Each row of a before or after table is a point. One or more steps were done to the points. Then noise was added and the rows were shuffled. The steps act on how far a point lies along the listed directions, d1 being the first. What was done? A step turns or swaps two directions, mirrors them in a line or flattens them onto one, adds a multiple of one to another, or multiplies one. Angles are multiples of 10 degrees, from the lower direction toward the higher: turns from -170 to 170, lines from 10 to 170 but not 90. Use the fewest steps. Two steps may share a direction if one is a turn and the other turns, adds or multiplies; they go together, in the order done. Otherwise the lowest direction goes first.

Directions:
(1): [ 2.27 -0.78]
(2): [0.78 2.27]
Before:
[[-0.45 -0.57]
 [ 0.10 -0.84]
 [ 0.02 -1.13]
 [-0.04  0.38]
 [ 0.35  0.17]
 [ 0.40 -0.02]
 [-0.04  0.00]
 [ 0.09  0.30]
 [ 0.35  0.14]]
After, 9 rows:
[[-0.38 -0.19]
 [ 0.09  0.72]
 [-0.30 -0.20]
 [ 0.24 -0.32]
 [ 0.12 -0.25]
 [-0.21 -0.32]
 [-0.51  0.72]
 [ 0.05  0.09]
 [-0.55  0.94]]
Steps: turn d1 and d2 by -150 degrees

Directions:
(1): [-0.88  1.61  1.20  2.59]
(2): [-0.15  1.49 -3.01  0.42]
(3): [ 0.83  2.58  0.99 -1.78]
(4): [-3.16  0.16  0.06 -1.20]
Before:
[[-0.10 -0.02  0.57 -0.33]
 [-0.01  0.30  0.03 -0.44]
 [ 0.88 -0.76 -0.50 -0.22]
 [ 0.08  0.04  0.33 -0.27]
 [-0.10  0.54  0.10  0.15]
 [-0.04  0.10 -0.46 -0.34]
 [-0.44 -0.13  0.25 -0.14]
 [ 0.93 -1.09 -0.37  0.08]]
After:
[[ 0.17  0.50  0.06  0.22]
 [ 0.10  0.01  0.32 -0.26]
 [-0.91 -0.51 -0.35 -0.62]
 [ 0.14  0.05 -0.47 -0.32]
 [ 0.30 -0.09  0.54 -0.24]
 [ 0.27  0.24  0.01 -0.38]
 [-1.15 -0.82 -0.19 -0.39]
 [ 0.42 -0.26  0.17  0.06]]
Steps: mirror d1 and d4 in the line at 170 degrees

Directions:
(1): [-0.43 -1.43 -0.58 -1.90 -0.50 -3.74  1.59  0.28]
(2): [ 1.29 -3.77 -1.69  1.07 -0.99  0.91 -0.37 -1.09]
(3): [-1.70  1.23 -2.46 -0.39  0.54 -0.40 -0.92 -3.33]
Before (10 x 8):
[[-0.81  0.44 -0.50 -0.46  0.39 -1.06 -0.04 -0.67]
 [-0.19 -0.41  0.10 -0.06 -0.19 -0.26  0.24 -0.12]
 [ 0.20 -0.27 -0.30  0.11  0.14  0.60 -0.40  0.23]
 [ 0.06  0.12 -0.18  0.46  0.15  0.28 -0.26 -0.57]
 [ 0.11  0.18 -0.05 -0.02  0.05  0.21 -0.01  0.42]
 [-0.06 -0.02  0.20 -0.30  0.20  0.19 -0.19  0.32]
 [-0.14 -0.28 -0.34  0.09  0.18  0.38  0.15 -0.03]
 [-0.52  0.77  0.18 -0.25  0.22  0.03 -0.35 -0.16]
 [ 0.36  0.16  0.57  0.39 -0.07  0.92 -0.27  0.72]
 [-0.94  0.78 -0.97 -0.74  0.12 -1.30  0.19 -1.15]]
After (10 x 8):
[[ 0.20 -0.94 -0.65 -0.25 -0.09 -0.18 -0.13  0.11]
 [-0.14  0.32 -0.29 -0.24  0.05 -0.17  0.06  0.16]
 [-0.41  1.04  0.98 -0.54  0.24 -0.37  0.03  0.82]
 [-0.46 -0.03 -0.59 -0.70 -0.08 -1.00  0.16 -0.25]
 [-0.26  0.19  0.01 -0.50  0.28 -0.09 -0.19  0.06]
 [ 0.43 -0.65  0.17  0.23 -0.14 -0.28  0.26  0.21]
 [ 0.02  0.93  1.22  0.42  0.42  0.67 -0.18  1.07]
 [-0.11 -0.24  0.04  0.34 -0.11  0.42 -0.09 -0.34]
 [ 0.45  1.25  1.52  0.53  0.13  1.13  0.04  1.37]
 [ 0.01 -0.75 -0.33  0.06  0.02  0.20  0.27  0.13]]
Steps: turn d1 and d3 by 170 degrees; multiply d2 by 2
